Every row gives one point. Two turns around zero, p and q, are shown by what they do to some points. Write where each new point lands after one turn and then the other. Backwards means that the second turn is done in reverse. Each puzzle has new turns, and all numbers are rounded.

Turn p:
[  9  11 -29] => [ 14   9 -28]
[-22 -24  -4] => [-16 -28  -5]
[ 7 -8 29] => [ 0 -2 31]
[ 6 20  4] => [ 1 21  2]
Turn q:
[ 15 -16  -3] => [ 10 -17 -11]
[12 11 16] => [18  5 13]
[-8 -7 11] => [-6 -8 11]
[ 14  -6 -20] => [  6  -2 -24]
[-48  16 -18] => [-46  27   2]
[14  1 14] => [17 -5  9]
Where do these land?
p, then q: [-24  -5 -19] => [-25  -3 -18]
p, then q: [  2 -23   3] => [  2 -23   1]
q, then p: [ 15 -21   7] => [ 16 -21   4]
p, then q backwards: [-20   5  25] => [-31   2   8]
q, then p: [17 16  6] => [17 16  6]
q, then p: [ 10  27 -23] => [  8  29 -22]

Turn p:
[-12  -5  13 -16] => [-15   0   7 -18]
[ 15 -31 -14  26] => [ 20 -37  -5  15]
[-16   0  19  -1] => [-23   0  10  -2]
[ 13   0  14 -28] => [  7  10  20 -25]
[ -2  -8 -18   9] => [  6 -11 -17   5]
[  2  45 -14  11] => [  5  38 -15  25]
Turn q:
[ -2 -24  -3   0] => [  1 -18 -15   6]
[-22 -17  -6  15] => [-22  -9 -17  13]
[-22  31  26  -7] => [-26  10  32 -20]
[ 18 -12 -30 -20] => [ 29   2 -29 -11]
[22 -2 18 14] => [14 -7 20 19]
[ 6 23 -6 -3] => [ 6 22  7 -8]
Where do these land?
q, then p: [-12  -9   5  14] => [-13 -12  -8   8]
q, then p: [20  8 31 -2] => [-3 -7 37  0]
q, then p: [-20   1   1  -2] => [-15   0 -11  -9]
p, then q: [ 14  11 -19 -30] => [ 27  18   5 -22]
q, then p backwards: [-10  15 -20   4] => [-11  22  -6 -10]
q, then p: [-9 20 14 -2] => [-19  11  12  -7]
p, then q: [ 16 -48 -11  18] => [ 24 -40 -20  21]

Turn p:
[-14  16 -21   5   4  22] => [  0  25 -18   3  -2  21]
[  0   7  -8 -37  10  30] => [  5  28  -2 -40  -5   8]
[16 -9  4  9 22 -3] => [ 12 -14   5  -3  23   5]
[ -7   3   8   6  -8 -48] => [-10  -8   8  29   7 -37]
[ -8  18  32 -31  23  21] => [  5  31  41 -26   2   8]
[ -9  -3 -37  23  -5 -13] => [ -9  -3 -39  23   9   0]
[ -2 -26  29  -3 -12  -1] => [-17 -25  24  -8 -11  -1]
[ 24  -6  -7  28 -33  -8] => [ 14 -33 -18  21 -22  -3]
Turn q:
[-10  25 -14   8 -17  24] => [ -6  19 -23  15  -9  25]
[-15  28 -16  -2  -1  12] => [-14  27 -18   4   0  12]
[-16 -24  17  -3  30  18] => [-22 -25  12  -6  31   8]
[ 26  18 -18  25  -4  13] => [ 31  15 -17  23   7   9]
[  2  10  29  -8  11 -11] => [-10   7  32   6   2  -9]
[ -6 -19  36 -14 -17 -23] => [-11 -23  32  -7 -28 -13]
[ 29  27 -17 -20  -2 -14] => [ 26  39   5 -14  -6  -7]
[ 21 -31 -13   3   8   9] => [ 26 -23  -6 -14  17   4]
[-32 -35  -5  12  -8 -29] => [-20 -37 -19  -8 -14 -31]
Where do these land?
p, then q: [ 12 -13  24 -19  46  25] => [-11   8  47 -21  25  23]
q, then p: [-21  11  21 -20  -7 -12] => [-23  13  18  12 -20  -6]
p, then q: [  6 -10 -34  21 -19 -31] => [ 14 -15 -42  -4   6 -29]
p, then q: [ -8 -19 -14  17 -31  -8] => [ -4 -23 -35  -2 -13  -4]
q, then p: [ 30   0 -10  18 -17 -16] => [ 28 -26 -12   7  -6 -14]
q, then p backwards: [-27  20  22   4  20   1] => [-40  -5   9   3   7 -17]
p, then q backwards: [ 10   4  -5   6 -15  15] => [  5  -3  -7   1 -23   5]
p, then q: [ -1   6  -4 -27  22  26] => [ -6  32  17 -16   4  18]

Turn p:
[ -9  -2  25   2 -11   9] => [-19  -1  18 -12 -10   2]
[-12   9 -10   8  15 -14] => [ -8   3 -23   9   5 -10]
[ 22 -10   6   1   8  15] => [ 7  3 20  3 18 11]
[-15  -5 -13  -8  -5   0] => [  4 -13 -14  -9  -6   2]
[ 26  11   3   0   2 -48] => [ 17  16   4  28  -4 -42]
[ -3 -16 -10   6  -8  12] => [  2 -18   1   2  -2  17]
[  2  -3   1 -14  11  12] => [  5   1   2 -15  14   4]
[-12  16  -2   5 -12  14] => [ -9   9  -7  -7 -16  16]
Turn q:
[  7  15  -5  26   1 -11] => [  5   6 -17  17 -15 -16]
[ 16  -5 -16 -14 -25   8] => [ 11  14  12 -24 -17  10]
[ 16  27   8  24 -10  -1] => [ 15  23  -4  25 -12 -13]
[-20 -13  15   2   1  -4] => [ -3 -23   9  11   7   5]
[  7   3   3 -13  13  -4] => [ -6   5   1  -8  14 -10]
[-27  -1  -1  -3   7  -5] => [-22 -15   1   7   1   6]
[ -3 -13 -12 -11  -9  22] => [  3   1   2 -17  -1  27]
[  4 -15   8 -11  21  -5] => [ -2 -12  -2 -12  23  -9]
Where do these land?
q, then p backwards: [ -5   3   5 -16 -19  -1] => [ 10  -2  19   1 -12   9]
p, then q backwards: [-10   2  14 -11 -13   0] => [  3  -3 -13 -11 -10 -13]
p, then q backwards: [ 11 -20 -17  24   6   6] => [-23  -6  21  15   5  14]
p, then q backwards: [ 10  -2 -25   8  16 -15] => [ 5  3 16 26 17  7]
q, then p: [-12 -23 -25  -5  19  -5] => [ 15 -29 -14 -20   6   3]
q, then p: [ -3   5  23 -12  -3   1] => [-19   9   9   2  11  -7]
q, then p: [24  8  6 12  5  4] => [13 18 -5 17  2 -5]
q, then p: [  1  13  10  16   1 -10] => [-6  0 -2 23 -7 -5]
q, then p: [-16  14   9 -15 -12  20] => [-26  15   6 -11   2  16]

Turn p:
[  0  -1   0 -15 -21  11 -19 -14] => [  3  -9  -6 -20 -15   4 -13 -21]
[-19   3 -11   2  15  10  28  24] => [-19  20   3  -7  22   7  16  24]
[ 19   6   1   4 -22   6   3  -6] => [ 10   9  -6   3 -21  11   5 -13]
[-23 -12  22  18  23  -8  16  -2] => [-17  -2  35  18  18  -5   1  10]
[-21  12   8  27  48   6   9  12] => [ -7  21  19  21  47  -5 -11  20]
[  8   6   4 -11 -30 -18 -19   2] => [  1  -5 -15  -4 -33 -19  -5 -10]
[ 18   1   4 -21   3   0  -2  -5] => [ 23  -7   0 -12  -6  -5   5   0]
[  4   2 -20  -5 -17 -14  -2 -17] => [ -2 -13 -20   1  -7  -3  14 -20]
[ 14 -17  -7   2   0   6 -13   6] => [  7 -14 -10   2  -6  14 -10  11]
Turn q:
[  1  -2   9   3   5 -13 -16 -10] => [ 12  -5   0  -1   7  -2 -17 -11]
[-31  20 -30  23 -27 -10 -12  19] => [-21  21 -13  32 -35 -22 -17  -3]
[ 24  -1  -6  11  21 -14  26 -11] => [  7 -27   1  12  20  -8  27  -7]
[  7   3  31 -13 -13  -1  -4   5] => [  7   8  26 -23   1  -3  -7   1]
[ -6  15 -13 -10   3   9  -7   3] => [  4  20 -14   4  -2   0   4   6]
[ 12 -12   7  -6 -19  -5  -2 -12] => [  3  -8   8 -19 -10   3   1 -17]
[ 14 -17  -1 -19  20  -2  16  29] => [  2 -20  -5 -17   7  -9  14  36]
[ 6 -8 -4  6 10 31  1  8] => [ 2 -2 -1  7 -4 27 10 20]
[-26   4   7   6   0   6  -2 -31] => [-16  14  -3   6  17  16 -13 -24]
Where do these land?
p, then q: [-21  -6 -12  12  -7 -31  -7   6] => [-27 -12 -15  14  -3 -10 -21  -6]
q, then p: [ 33  23 -10  18   9  17 -16   8] => [ 20  23  -4  27 -21  23   8   6]
q, then p: [-10 -21   7   4 -15 -20  13  15] => [-24 -22  10  -8 -11 -15  -7   3]
q, then p: [ -2  15  12   1 -17 -10  -6   5] => [  6   3   5   6 -12 -20  -5 -12]
q, then p: [ 8 28  2  4 22 37 -3  4] => [17 43  0 13  9 14 -1 15]
q, then p: [ -6 -18  -5 -27 -20   5   1   7] => [-11  -1  -9 -34  -8  -9   9  -3]
p, then q: [ -1 -20  10   1  29  10  -6 -28] => [ 17 -23  10 -10  19  27 -11   8]
p, then q backwards: [ -8 -11  -5  -7 -13   8  18 -17] => [  9 -12   3  -1 -13  11  17 -17]
q, then p: [  6  10   1  -6  12 -15   7   1] => [  7  -7   1  12   7 -10  11  10]

Turn p:
[  2  -7   8 -24  23   4   8  -5  -8] => [  0 -10 -11 -10  30  11   6  -2  -4]
[ 22  -8 -16  20  -9 -24   7 -12  13] => [  6 -15   7  15 -23 -16  14 -26   4]
[ 10 -12  10  17  10  20  15  14 -15] => [ -6   1 -11  13   0   6  22  19 -24]
[ 17   9  12  25 -24   7 -39  -5   9] => [ 25   0   7  12 -40  10 -27   5  -9]
[-11  -3   3 -17 -11  -9 -13  28   7] => [  2  -3  -6 -22  -4 -16 -11  22  15]
[-15 -12 -16 -10 -32  11 -16   8   8] => [ -9   8   0 -22 -28   9  -5  11  24]
[  2  19   3 -17  10  15  21  -2   4] => [13 19  2 -4 26  6 13 -1  1]
[-14  -8  19  -2  -4   5  22 -10   9] => [-5 -6 25  2 14 10 14 12  6]
[  3  29 -32 -12  12 -48  -9 -10 -41] => [-17   6 -12 -20  12 -36 -28 -53 -21]
[-17  -8   9  20  25  18   4  -5  15] => [-10  -1  -1  35  13  16   1  16   8]
Turn q:
[-14   7  -8   7   0   7 -27  -7   0] => [  3   7 -10  16  -6   6 -23  -4 -13]
[ -8 -11  25 -28 -28  14   8  13  -4] => [-28   6  27 -22   1  -3 -14  23   9]
[-24  -7  16  -3 -38  -6   2  18   2] => [-30  -2  13   9  -5  -5  -7  38   0]
[  7 -18   2   1 -38  18   0   5   6] => [ -7 -17  18 -14 -22  12 -12  24  -2]
[-14  10 -32   3   2  -4   0 -14  -8] => [  4  12 -34   0 -12   2   2  -1 -11]
[  8   9  -7  -5   7   1 -31   0 -17] => [ 15   1  -7   1   3 -17 -26 -12 -13]
[ 18  15  -7  -1  33   3  19 -10   2] => [ 24  11  -8 -11  13   5  22 -23  10]
[-12 -23 -12  -6  20  -2 -20   4   1] => [-17 -14 -13   2  11   4 -12 -22 -15]
[ 24   3  -1  10  19 -23  24  10  -6] => [ 16 -12  -2  -3  14 -17  36  -6   7]
[  9   0  10  25  43  -5  18 -13 -17] => [ 16  10   8   8   8  -6  38 -36 -12]
[ -7 -11  16 -24 -46  -3 -20 -15  21] => [-26  -7  11   3 -29   1 -37  18  29]
[12 25 -3 20 24 -1 27 10 20] => [29  4 -5  9 23 17 33  3 12]
Where do these land?
q, then p: [  3 -10  -1  14  25  29  15  12  19] => [  2   7  -9   6  21  35  20   7 -14]
q, then p backwards: [  3   6  -5  10  28  -3  28 -16 -14] => [ 26   7 -22  -7  -3  10  29  -2  -2]
p, then q backwards: [ 10  14   1  -2  12  -8  -7 -25  11] => [ 13   4   6   5  22   5 -20  -5  10]
p, then q: [  0 -10 -10  -5 -12 -18   1   5   4] => [-18  -7  -5   1  -7  -3   0   3  16]
p, then q backwards: [-28  10   4  -7 -42   7  -8   2  11] => [  7   6  24 -20 -32  24  10 -13   1]
p, then q: [  4   8   7   9  -6 -14  -7  -9  21] => [  6 -17  17  13 -10  -3  -3  -5  10]
p, then q: [ 36  21  -7   8 -26 -22   8  -6  -1] => [  9   2  11  -6 -32 -34   9  -1  25]
p, then q: [ -2   2  35 -13 -15   6   7  31  -7] => [ -4 -10   8 -19  37 -25  -1  12  -1]
p, then q: [ -1 -36 -33 -10   8   5 -12 -29 -20] => [-26  20 -17 -15 -30  35 -11  -7 -11]
q, then p: [ -8  -8  -7 -23   4  19  -1  33  11] => [ -9   0 -32  -5  23  14 -12  14   8]
q, then p: [-17   4  17  18  25  -1 -23   3 -35] => [-13  -3  12  14   8  -8 -23 -21 -41]
